Each wall is flat, endless, passes through zero and stands at right angles to its row. A trip goes straight from one point to another. List the walls that it crosses, first one first.

Walls:
(1): [-40 -57]
(2): [ 8 41]
(3): [-2 44]
(4): [-38   1]
Trips:
[ 11 -21] to [-28  12] -> 4, 3, 2
[ 17 -30] to [ 5 22] -> 1, 2, 3
[15  6] to [ 18 -16] -> 3, 2, 1
[52 34] to [-31 -38] -> 3, 2, 1, 4
[ -8 -26] to [ 34 -34] -> 4
[-6 38] to [-17 -42] -> 1, 2, 3

Walls:
(1): [-16 -32  14 -12  15  40 -21  51  42  19 -24]
(2): [ -9   5  -4  10 -27  38 -34  10 -38  41 -21]
(3): [-29  14  -6 -33  24   2  12 -12  -4 -27   0]
(4): [ 55  27   2 -18 -48  18  24 -27  18  38  14]
(5): [ -7  -8  26 -44  13 -11   2   1  34  31  -1]
(6): [ 7 32 30 -6  6 46 12  2 16 29 32]
(7): [-18 -26   9   7 -16  41  19  16   6  21  32]
Trips:
[  1  35 -51  12 -22 -16 -18  25  19  32 -17] to [ 12  -3  23 -23 -42 -37   8 -15   8  67  10] -> 5, 1, 6, 7
[-33  26 -17  -1  16   5   2 -13 -28  36  25] to [-24 -49  26  -8  12 -31   9 -32 -22 -26   9] -> 5, 6, 2, 7
[ 26 -61  32  -8   5 -38  42  -9  41  40  11] to [-14 -51  -1  32 -29 -28  -7  34  47  33 -24] -> 6, 4, 2

Walls:
(1): [ -7 -25  -8  25 -27  13 -16 -47   4   7 -49  18  33   5   6  10 -24 -19
 -36 -16  -4 -35  26  18]
(2): [-48  20   1   2  -1  28  22  -5   5   4   6  51  -3  17  -3   9  26  66
 -14 -16   7 -14   5   1]
(3): [ 23  22  -9  36  -4  21 -26 -44   1  34  -3   4 -21 -11  15  32  45  19
  36 -19  17  51  -2 -13]
(4): [ 37 -44   1  27  25  10 -13 -45   1   8  -4  16   9  29 -19  21  53 -40
   1  19  25 -15  -6  -3]
(5): [-27   6   8  44 -30   9   1 -19   3  25  44  62 -73  21  29 -30   3 -20
 -15  32  22  14  36 -26]
Trips:
[ 43 -32 -12 -37   8  35  69   5   2 -36  -3  23   2 -13 -19  -4  33 -26
  11  23   6  26 -34 -56] to [ 67  -1 -17  13  31 -38  -1 -43 -14  13  16  25   5 -10  27 -37   8  10
  -4 -14  46  -4  17 -23] -> 3, 5, 1
[  2   6   5 -21 -35  33 -29  52  15  -8  19  32 -14   4 -29  27  -8  19
   4 -26   1  -1 -27   3] to [-37   0 -46  21  -9  26  14  10 -52 -10 -30  11  28  34   0 -22  24  -7
   8 -18  16  19  28  -1] -> 3, 5, 1, 4
[ -1  11 -16  16  -4 -19  41  46  57  24 -14 -32 -43   8  60  -8  52  61
 -50  55 -38  23  15  -3] to [  4   2 -26   4  13  35  -2 -11 -34 -52   3 -13   2  -8  11 -35  26  10
  21 -35 -29 -28  -1  31] -> 5, 3, 1
[  6  -6  43 -38 -10 -19  27 -14 -35 -36 -17 -41   9  38 -47   6  50 -45
 -33  24 -20  26 -19  65] to [ -8   4 -18 -24   4   0  18   8  92  14 -45  -4  41 -74 -33  23   2  52
 -12   8  -6  -5 -16  24] -> 1, 4, 2
[ 16  24 -18   9  16 -26 -11  27   5  43 -37 -10 -41  14   5 -54 -10 -11
   0  14   7 -29  -6  -5] to [ 24 -28 -31  17  11  31  33   7 -18  45  20  -7  19  23  19 -25 -41   3
   0  14   2  -8  28  -5] -> 1, 4
[-26 -17 -55   9  24  47  22  19  39 -22 -48 -46 -37  59  29 -42  -1  -8
 -29  22  -5 -25 -54  16] to [-11  33  26  32  15 -36  16  -1 -19  21 -28   1 -54  19  -2  -5 -56  22
  13  12 -65 -30  42  -3] -> 4, 5

Walls:
(1): [ -1 -40 -59 -15 -14 -48  -5  -5   4   6 -10   8 -17  11 -53 -29  -4 -30
 -39   9  46 -10  16  -9  -7  -9 -14 -52  19  57  19   1   5  25 -37  25
  50 -40  12  -1 -23   9  15 -26 -13  65  -8  -1]
(2): [ -8 -43  -6  17  21 -59 -20  14  -9  -5 -16 -20   2 -13  24 -12 -16 -13
  13 -38 -14 -17   7   7  -7  -9  62  15  15  20  22 -57  -2  -3   7  15
  15 -24  33 -45 -12 -14 -22   3  26  25 -48 -24]
(3): [ 14 -22 -14 -13 -35 -18   8 -11  15  18 -28 -24   2   4  -9  29   9  -1
  16   0 -56  32   4 -50  21  15 -13   8 -10 -47 -13  50  22  14 -11 -33
  21 -23 -16  32  24  -7  41   7 -21 -27  -5  12]
(4): [ 38   6 -32 -12 -51   1 -25 -29  -6  22 -28  19  15 -11  -5 -10  15   7
 -22 -20  15  14 -24   0 -14   0 -16 -36   5   6   1   1   2   1  20   7
 -22  -8 -15 -25  43  54  34  12  44  39 -34  23]
(5): [ 23  24  32 -13 -29   7 -54  16 -28   1   2 -25 -50   5 -12  18 -11 -36
 -24 -11  -1 -11 -17  27 -11   3 -12  19  38 -13 -28 -95  18  -3   4  -2
  28 -46  18   7  -5  10  15  42  -9  22  -1 -28]
(6): [-16  43 -23  -4   9  12  56 -35  19   4 -29 -19   4   3 -18  50  19  31
 -38  44   7 -15 -28 -26  30  12 -33 -87  30 -24 -14  20   6   5   2 -11
  25   3  16 -20 -33  17  15 -42  19  27 -22 -37]
(7): [ -6 -13 -15  20  51   0 -16  -8 -32 -36  22 -36  -2 -34 -13 -15   8  -4
  37   1 -34  32 -10  43   4  29 -29  42 -11  54 -37  13  12  17  29  43
 -42  -2   1  15  15  34  15 -35 -26 -28 -55  12]
Trips:
[-41  12 -23 -45  -5   7 -14 -59  -4 -15  29  19   0 -30  36  42 -57  56
  12  12 -17  36  -2  32 -18  -1 -30   5 -36  -4 -19 -53  22  48  18  27
  35  11  -2  37 -25  43  -7  18   7  24  10 -50] to [ 18   3  11 -10   8  49 -30  -4 -34   7 -36 -11 -12 -24 -12  51  14 -36
  12 -46   2  39 -61 -11 -18  19   9 -36  33  -1 -21 -34 -10   6  -5  55
  11   2  26  49  55 -22  42  -3 -13 -49  33  16] -> 3, 6
[-48  56 -19 -21  25 -10 -13  23 -23   8  15  -9  10  17   2 -46   0  54
  -9  -5   5  14 -23  -3   3  24 -11   7  -3 -20  44  18  23   2 -16  -5
  24  15  -8 -12  26 -35 -11  10   4   3 -21  31] to [ -3  -2   6  30   8  14  27  31   3  -2 -40  28 -17  46  11  -7 -35   0
  26 -30 -40   1 -49 -16  26  44 -30 -20   4  20  22   0 -18  30   7  24
 -16 -35  32  32 -29  -1   7 -39 -10  32 -10  15] -> 7, 3, 1, 2
[  0 -18 -10 -37 -37  13  19  18 -65   2  -6  20 -51 -31 -10  18   1  -6
 -36  31   8  32  36   4 -32 -27 -13 -21 -44  28   6 -10  24   1 -61  -4
  58 -19   3  24  11 -20  16  -6  24  19   3   8] to [  9  43 -33 -21  41 -30   7 -14  26   8  17  54 -30  32   8  30  38 -17
  -7 -13  15  -1  40  23 -16 -34  -3  -1  11 -21 -33  45   0 -13  17   6
 -27  -9 -12  52 -15   9  19 -19 -47   5   0  14] -> 4, 5, 7
[ 41  13 -34  46  14 -38   2 -17 -24  52   1  47  -8  18  18  73  22 -61
  -3  -2  22 -32 -55  -7  37  13  -5  52 -26  35  -3  12  10  -4   5  33
  13 -20 -10  40 -16  16 -24  12 -17 -22  24   7] to [ 37 -17 -20  36  21 -19  -5 -16   9  -9  12 -27  18 -59  35  19  21  23
  51 -20 -20  10   0  -7  27  16   6   3 -10 -41  41 -60  30 -25  19   7
  10  -5  19  11 -21 -10 -35  34 -36 -27  27  -5] -> 1, 2
[-16  11 -11  21  18 -59  19 -55  12  26  16 -34  43  -5  16 -39 -22  -6
  -8   8 -14  15  28  11   1   6  17  -7  22 -11 -27 -25 -23  56 -25 -33
  18  15 -15 -16 -20   0 -33 -50  17  48 -24  -2] to [-15  19  20 -37  -8  42   3   5  16  36 -43  12 -34 -49  33  22 -29 -16
  29  14  17 -40 -48  13  54 -54  -8 -26   2  -5  32   1   1 -18 -26  39
 -14 -15 -17  24  -7 -15  32 -33  -1  42  -2  18] -> 7, 4, 2, 5
